Rows are points. A path goes straight from each point to the next, and from the last back to the first. The post is the endless flat space through its rows: a point in 2 columns, a line in 3, a plane in 4, and so on, so that a path can go around it. How many times does the path go around the post? Going back the other way cancels.

Post, 2 rows:
[[  9  -3  31]
 [-43 -34 -24]]
Path, 31 rows:
[[-14 -54  20]
 [ -1 -42 -11]
 [ 33 -31  -3]
 [-35 -58   3]
 [-48 -36  -5]
 [-50 -31 -11]
 [ -2 -23  30]
 [  9 -37   8]
 [ 59 -19  26]
 [ 38 -14  69]
 [ -4 -67  33]
 [ 18 -10  20]
 [-17 -17 -20]
 [  0  15  -8]
 [ 61   1  20]
 [ 48 -41  59]
 [-15 -52  50]
 [-76 -32  -9]
 [-34   6   1]
 [ -1  33  37]
 [-68 -29 -32]
 [-40   6 -34]
 [ 12   1 -43]
 [ -9 -23 -37]
 [ 20  15  20]
 [ -2  18  35]
 [-52 -16  41]
 [-15 -23  32]
 [-34  -4   3]
 [-34  11  19]
 [-75 -44 -26]]
Times around: 0

Post, 5 rows:
[[-21  10 -22  -6 -29   1]
 [-13  -9  -5   6   7   1]
 [ 21   6  26 -19   1 -13]
 [ -6  -2  39  -2   7  16]
 [  3 -11   2 -13  -7  25]]
Path, 27 rows:
[[ 46  -3  -4 -25  21  14]
 [ 12 -21 -11  22   8  16]
 [ -6  -6 -13  16 -30  -9]
 [ 42 -16  11 -25  -3 -14]
 [ -1 -26  -2 -21   9  15]
 [ 14  18  -5 -30 -12 -16]
 [  8  10  12  -5  -8   0]
 [ 18  14   6 -25 -45  -7]
 [  5   5  12 -12 -23 -17]
 [-20  10  21  -3  -1 -17]
 [ -5  13  16 -22 -14  25]
 [-13  15  17   0 -18  20]
 [ 32 -18 -18   1  -1 -14]
 [ 31  10 -13 -24 -29 -19]
 [-22 -13  25  22  18 -25]
 [ -3  -8  36 -26  13  28]
 [-15  36 -21 -18 -28  -8]
 [ 10   5  -6  -5  -8  -1]
 [ -2 -16 -67  19  -4   3]
 [-23 -25  17  31  -1  17]
 [  0 -22  95  -6  48  21]
 [-29  17  35 -11  -7  19]
 [ 21 -21  33  -3  44  13]
 [-11  -3 -10  26 -15   7]
 [ 16 -12   9 -11 -11 -13]
 [  4  15  -9 -34 -39 -12]
 [ -3 -28 -40  -1  21   3]]
Times around: 5

Post (10 x 11):
[[ 12  39  -7  -8 -57 -18  -7  -5 -29 -30 -10]
 [-16  -4  28  21  39  26 -10   8   9  38 -27]
 [-13 -30   5  35  -1  14 -12  32  -4  30 -39]
 [-36 -16 -23  36  13  69 -35  30   0  10 -20]
 [ 34   4   7 -21   5 -26  16  -4 -62 -57  12]
 [-21   3   0  21 -14  84   5  71  21   7 -13]
 [ 63 -21 -11 -58 -27 -56  25 -57 -41 -38  38]
 [  1   0  17 -27 -19 -36   8 -14 -34  -8  34]
 [ 32  -8  43 -23 -17 -14 -26  -2 -27 -24  23]
 [  8  -6 -12  21  -7 -33  -9  27  28 -21  12]]
Path:
[[-19  19  -2   1 -37   1  -3 -28 -16 -32 -20]
 [ -3 -34  23 -37 -15  21 -47 -24 -10 -24  13]
 [-43  32  36  20  10  -9 -49  34 -31 -36 -10]
 [-20  -4 -28 -30 -14  24 -16  38 -18   6  23]
 [ 33   6 -13  23  18   6  15  37 -53 -13 -18]
 [  0  15   4  -1 -12   6 -10 -13 -48 -13   0]
 [ -8  14   5 -42 -19  29  65 -53 -18  50 -10]
 [ -4 -42  16   5   8  23  43  32 -18  -4   7]
 [ -3 -18  59 -10  23 -19  29  -2 -27  19 -21]
 [ 44 -32  -2 -43  -7 -20   3   2  -5 -72  48]
 [-15  30  -9 -52 -52  12 -16 -45 -30 -63  70]
 [  5  19  58 -39  -3 -33  10 -70 -94 -24 -22]
 [ 33 -64 -30 -39   2  -9  33  28 -54 -69  20]
 [  6 -25  -4  24  72  26  -8  44 -11  -5 -16]
 [  2 -19  14  -9  46  26  31 -12 -37  44  -4]
 [ 45  19  12 -36 -41 -58  -8 -15 -58  -4   3]
 [ 14 -40   1  63  22  29  23  81  18   8 -10]
 [ 50  19  41  41  -2 -44 -21 -51 -21 -22 -43]
 [-30 -15  22  19  21  -2 -15  -8  -2 -18   3]
 [ 24  40  70 -45 -21 -83   2 -63 -63  18 -34]
 [ -7  78 -17 -62 -29  46  -1  29 -74 -50  41]
 [ 29 -43  19  33  15  25 -15  57  37  24 -18]
 [  5 -34   9  53  13  -7  35  -4 -15  31 -37]
 [ 69 -56 -14 -26 -10 -88  70 -33 -46 -53  19]
 [-55  25 -40  -3 -10  31  57  45 -79 -65 -25]
 [  4  44  35  10  -9 -28 -73 -10   3  -8 -32]
 [ 28  -4  50 -23  12 -45  -2  -9 -32   5  13]
 [-30 -37  65  38   4  21  -5  70  18  71   7]
 [  7  24 -34   1 -25  71  53  33  24 -21  31]
 [-28 -20 -27  22 -28  20 -53 -20 -15 -57  72]]
Times around: 4

Post:
[[ 26  16  32   3  -2   1  -2  -3  14   3 -36  24  35  -9]
 [-12   1  33 -11  -4   8   2  26  57  -3   9  15  14 -27]
 [-25   5  -2 -32 -11  35 -33  21  32   8 -31 -28  22  -9]
 [-17  26 -46   2 -15  26 -13  11  13  -8  34  32   2   2]
 [ -1 -43 -21   5 -30  -8  21  21  10   7  17 -15  15   4]
 [  9   8  -1   2  17  18 -43  25  48 -40 -11 -12 -19  21]
 [ 12   4   3  -2  27  16   8  17  -3  21  -4  10 -16  -3]
 [  0 -10   5   6  11 -56   8  -8 -25  -6  -6 -14  -1  37]
 [  9   0  -2  16  -8 -17  36   9  -1  27 -18  35 -19   0]
 [ -7  -5  32 -17 -22   2   5   4  37 -38 -21 -40 -13  29]
 [  2   9 -24 -31   6   1 -36  19  15 -52  -2 -27   6  -9]
 [  1  28 -10  11   4 -16 -49 -31 -17 -22   5 -40 -27   2]
 [-12   9  -1  27   3  16  -3  36  -4   9   0  38 -16  -8]]
Path:
[[ 14  57  76 -12  16  27   1   6  22  29 -75  40   6  -4]
 [ 25   3 -15 -11  13   2 -27   2  37 -11  33 -11  35 -54]
 [-22  -9   5 -10   7  -8 -23 -15  -9 -10 -17 -40  -2  -3]
 [-31  14  10 -33   9  35 -42   1  43  31 -24  -9  14  15]
 [ -4  -3   8 -29 -18  24 -42   5  25  12 -16 -40  62 -14]
 [-24  20  25 -25  21 -37 -11   4  27 -29  15 -27   1  -7]
 [ 18  -7  -1  14   7  22  -1  30  -5 -11 -42  16   9  10]
 [ 34 -14   2  -5   2  29 -11 -16  23   6  11 -41 -14  -3]
 [-25  -9  25  12  15  -6  -3  66   1  30   3  23 -23 -28]
 [ 21  12  -5 -11  13  16   1  25  42  -5 -20   2  11  34]
 [ 11   6   4 -10 -14  28 -23  -6  32  -7 -25 -29  28  -7]
 [ 43  -5 -27  11 -15 -40 -13 -34 -20 -22  14  15  39 -32]
 [-15 -20 -36   9 -16  45  15  42 -21  23  46   9 -10  -3]
 [ 12  -2  10 -31  -5  -3   0  20  26 -39  -7 -59   0  15]
 [ 50   5 -22 -18   9   8  12 -31  50  26 -63 -27  23  47]
 [-11  52   1 -14  -8   4 -56 -14  33 -25  -8 -23   5 -10]
 [-23 -15  -4  11 -13 -12 -24  35  19  -6  20   0   1  -5]
 [ 30   1   3  13   1  17 -25   2  52 -49  -5   7  -7  32]
 [ 31 -13 -13  27  -2  -5   1 -23  12  23  -2 -13  -8   7]
 [-15  22 -95 -12  -7 -10  20  16  14 -21  70  15 -48  -1]
 [-31  21   1 -14 -27  63  -6   9  -1  35 -24 -24 -29  59]
 [-18 -38   3  -5 -13 -31  44  30   1 -14  31  47  26  47]
 [ -5 -49 -43 -11 -46  18  -2  16  30 -21  26 -34  21 -17]
 [ 25 -10  -3  10  43 -63   9  18   1 -49  45  23 -34  16]]
Times around: 2

Post:
[[-16   6  -4 -37   1  14  38   5   8 -26 -35  35   7  55  21  14 -11  -9]
 [-12   7   6  52  -7  40 -91  -2 -30 -14  26 -35  -3 -29 -14 -12 -20 -23]
 [ 29  13   2  36  39  36 -32  -9 -15 -19 -16 -26  11  35   6 -56 -14  -1]
 [ 22 -25  30 -42   2 -25 -37  25  13   9  20 -35  36  11 -10   0  20  16]
 [ -3  43  12  23 -17 -39   4 -54 -38  18  16  32 -48  -2 -16  23  32  49]
 [-20   0 -23 -28  -4 -13  30 -17   2 -26  42 -38  32   1   1  -1   4   3]
 [ 32 -31  49  14  37 -15 -28  33 -42 -34  22  27   2 -42 -15 -11 -27 -34]
 [ 27 -18 -25  -8 -51 -18   3 -41  20  26  54  35 -40  -8  -1  13 -22 -19]
 [-26  21 -36  -5 -23  -1 -11 -14  29 -18 -16   8  -7 -68  16  25 -49  28]
 [  9 -19  17  42 -16 -59   0  44 -30  21  28  34  21 -20  -3  -7 -12   7]
 [ -7  12 -14 -29 -13 -10  -3 -48 -30  23 -31  59 -35   9  11 -19   9  16]
 [ 22   8  33  -8   4 -34   4   0  -5 -15   6 -31  37  16   7 -10  12 -42]
 [  8  56  15  19  41  -4 -34   9 -40   7  53 -20  27 -28  -1   3  -1  -5]
 [  0 -37  29 -35 -18 -22 -28  -9  26  18  13 -54  30   8  61  -9  -9  36]
 [-31  29  19  -7  68 -21 -35 -20  11   3 -24   9  59 -12  10  16 -32  46]
 [ 14   0  18 -37 -28  10  -2 -25  25 -14  -1  -4   0  26  10 -63 -53   0]
 [-32  16  32 -13  23  30  45 -14  -7 -14 -39  37 -16  31   5 -28  51 -21]]
Path (23 x 18):
[[ 41  35  65 -68  33 -49  -7 -24  15 -30 -77   8  80  43   8  15 -33 -71]
 [ 19 -41  54 -12  12 -26  21 -19  10  -2   3  -6 -31  14   3 -36 -32  -2]
 [ -1  -4 -13 -44  -6  38  18  71  32 -28 -41  10  -7  37   5 -21  17   1]
 [ 26  26  30 -35  55  -6 -36   3 -11  30  13  13  20  11  29  -6  28  23]
 [ -8  53  -1  14  -3 -69 -13  10   0 -26  -4 -26  39 -36  -4   6 -31  30]
 [-11  35  23   1 -40 -54  -2 -47 -19  11  21 -12 -52 -21  22  64   0 -26]
 [ 26  27 -13  -5 -46 -30  -4  10  39 -64 -19 -41  16   3  25   1 -51 -38]
 [-22 -26  45  -8   5 -19  62  -6  35 -21 -71  28  43   7  32  13  52  14]
 [  4  -7 -13 -46   9  -7   0   7 -54  -6  42   6  -2 -35  33  49 -11  26]
 [  4 -16  20 -45   5  -2  -5 -60  51 -14  18  -9  46  45 -23 -35  48   6]
 [-44 -26 -37 -12   7  26 -74  -3  20 -28 -37  50  32 -19  -4  -4 -50 -44]
 [ 41  -3  21  27  14 -33 -44 -39 -16  39  12  33  25   9  -1 -27  -5 -13]
 [-17  24  14  21  25  -8 -16 -35  -8  42  81 -42  14 -21  -3   5   7  66]
 [ 24 -14 -22 -20  88 -50  43 -22  41 -42 -56 -17  38  -2  -1  45  10 -14]
 [ 33  36  51  25  50 -10  -3 -29  29  25  21   0 -11  -1  41   5  47 -27]
 [ 25  52   5 -13 -81 -15   3 -27 -37   2  95  12 -14   6  -1   8 -16  42]
 [-33  -9  40  10 -17 -36  20  13 -20  38 -26   4  30 -15  14   2  36  36]
 [  2 -40  34 -14  19 -19 -16   2   2  -7 -16 -38   3   5   0 -47 -12  26]
 [ -9  33 -20   8  34  -4 -30 -40 -25  15  12   1 -15 -58  61  -8  -2 -21]
 [-24   9  34 -54 -34  24 -17   0  13  20  -6  -7  19  11  85 -46   0   4]
 [-12 -30  67  -6  44  19 -18 -57 -37 -37  29 -14 -22  -2 -12   8  19  33]
 [ 36  29  74  23  67  50   3 -41 -18  15  17  27 -12   5  51   6  66 -18]
 [ 28  27  46  42 -40 -16  18 -13  10  -1 -35  32 -20 -13  47  29  44 -16]]
Times around: 3

Post:
[[ -8 -13   7  -3 -51 -16  19  22 -16  44  -8   3   4  19 -41 -18  21  38]
 [  0 -22  -1   7 -19 -43  37  -6  17  34  28  55  19  -4  -6 -25 -42  17]
 [ 12 -16  -6 -39 -29 -29  -2  23 -14  27 -23   4  25   0  16  17 -41   7]
 [-16  -3  24  -7  10  -7  -4   2  -5  28  15  20  12 -40  -6  11  13  15]
 [ -7 -30  11  10  38 -11  12   3 -48  28  -4 -21 -36  -2  16  28  36   1]
 [-24  -2   6  25 -23 -16 -16  18  23 -32 -27   5  -9   3  -9   6  60  33]
 [-41 -38  14  -6  25 -13  17 -26 -19 -57   8  48  21  20   3  -5 -34  49]
 [-13   1  10  -5   4  -6  -5 -55  14  -7   5   0 -13  28  19 -11  49 -23]
 [-45  19 -15  -2   9   3  -5 -19  -9 -42 -21 -15  -5  -2  -3  16 -32  41]
 [ 23  -2   8 -10 -34  -5   0  -1  10 -18 -34  -4  -7 -19  -9  14  30  27]
 [-14   2  13   2 -29  19  17  24 -15  18 -13 -47  16 -15   6  27   1 -19]
 [  9   2  16   4  28  19 -21  -2  -9 -10  42  22   5   0  37  11  12  27]
 [ 19 -11   4 -19   4  -2 -16 -25   6  -2 -35 -15  68  -3 -27  18 -15  -6]
 [-28  -5   2   2  25 -13 -16 -43 -45 -55  -4  17  19   5  -2 -45 -47 -24]
 [-18  -9 -25 -36  -2 -18  24  21 -15 -31  31  18  21  30   1  34 -52   2]
 [  8 -31 -19 -11 -31   8 -44  12   9 -18  -4 -30  20 -71  17  33 -23 -17]
 [-17  17 -16 -14 -28  61   2  51  25   8 -17 -22   1  -1  -6  49  20  -6]]
Path, 28 rows:
[[  0  23  40 -26 -38  -5 -28  -4  20 -23 -64  -4 -14 -41 -10  28   7  31]
 [ 17  11   2  22 -28  -9 -52   1  -6 -37 -14  12  20   2  36 -14 -27  35]
 [-21 -31  19 -34 -22  15   4 -23 -46 -27  19   8  73  -2   7  11 -29 -25]
 [-34   9 -27 -19 -19 -11  17   0 -17 -29  51  18  16  43  -4 -26 -26  -6]
 [ 31 -29  16   6  -6  -8  18  26  15  23 -35  -9  36   6  14 -22 -26  23]
 [ 33 -27 -10 -39 -27 -15 -18  -4 -13 -32   7  -9 -21  11 -14   3  13  22]
 [ 22 -53  13  40  10   9  28  57 -28  11  49   9 -12 -33 -10  33 -19   5]
 [-23  59  29   2 -52  -6 -13  69  15  42  34  21  10  49 -20 -19  17 -15]
 [-42 -33  15   0 -17 -14  -1 -40   0  -2  32 -15 -53  -6  15 -38  56   0]
 [-23 -31  13 -54 -25  53   1 -13 -10  19 -56 -43  56 -12  11  20 -35  35]
 [ 16 -13  41 -27 -10  12  36   3  21  32   4   0  -1 -43  41  28  25  -2]
 [ -6  -2   4   3 -14   1 -38  18   8  -3  -9 -42   2 -26 -23  26  48   5]
 [  9  -7  -9  14  19 -32 -13  38   1 -13 -17 -19  24   5 -10  70  13  -3]
 [-74  -5  34  18   3 -14  13  83  14  23  18   7 -23   1  35  70  33 -34]
 [-21   5  29   2  10   4   0 -12  19   5 -22  24  15  -5 -13 -26 -21  16]
 [-32 -81   2  23  10 -13   0 -23  -9 -32  11 -32  -5 -16 -31  11 -19   6]
 [ 48 -43  20 -18   9   1 -48 -39 -12 -35  26  12  18  26  23  31  -9  38]
 [ 27 -24  33   1  17  -7 -46 -34  31   8  23  17  18 -45   0  34  19 -20]
 [-12  14  10 -69  38  -9  51   5  11  25  34 -22  -4 -25 -26  73   7 -15]
 [-42 -38 -51 -60 -68 -19 -32  12   1  64 -95 -43 -26 -16 -48 -25  15 -19]
 [  3 -27  25 -24   8 -40  39  23 -63  20  20 -25  48  18 -17  11 -61  30]
 [-17  -9  38   7   3 -28  -7  -3  -1  44 -46  49  22  59 -30 -47  -7 -34]
 [ 31   7  29  34 -41  -5  -7 -24  21 -40  21  38   2  40  65 -30   4  32]
 [-29  -5  -4 -44 -33  37 -61 -15  -5 -13 -61 -61  34 -44  -2  42  16  16]
 [ 30  36 -25 -29  30  18  12  -6 -17  37   9  20   7  -1   1   3 -52  25]
 [-14   1 -30  18 -14  26 -33   3   5   8 -27   7  19 -24 -23  -8  13  53]
 [-37 -64 -29  -9  28 -10  47 -28  31 -35 -25  24 -17 -16  -1  16 -18  28]
 [-64 -15  48 -41 -10  27   3  21   3  34 -60 -24   0 -14 -21  27  37   8]]
Times around: 2
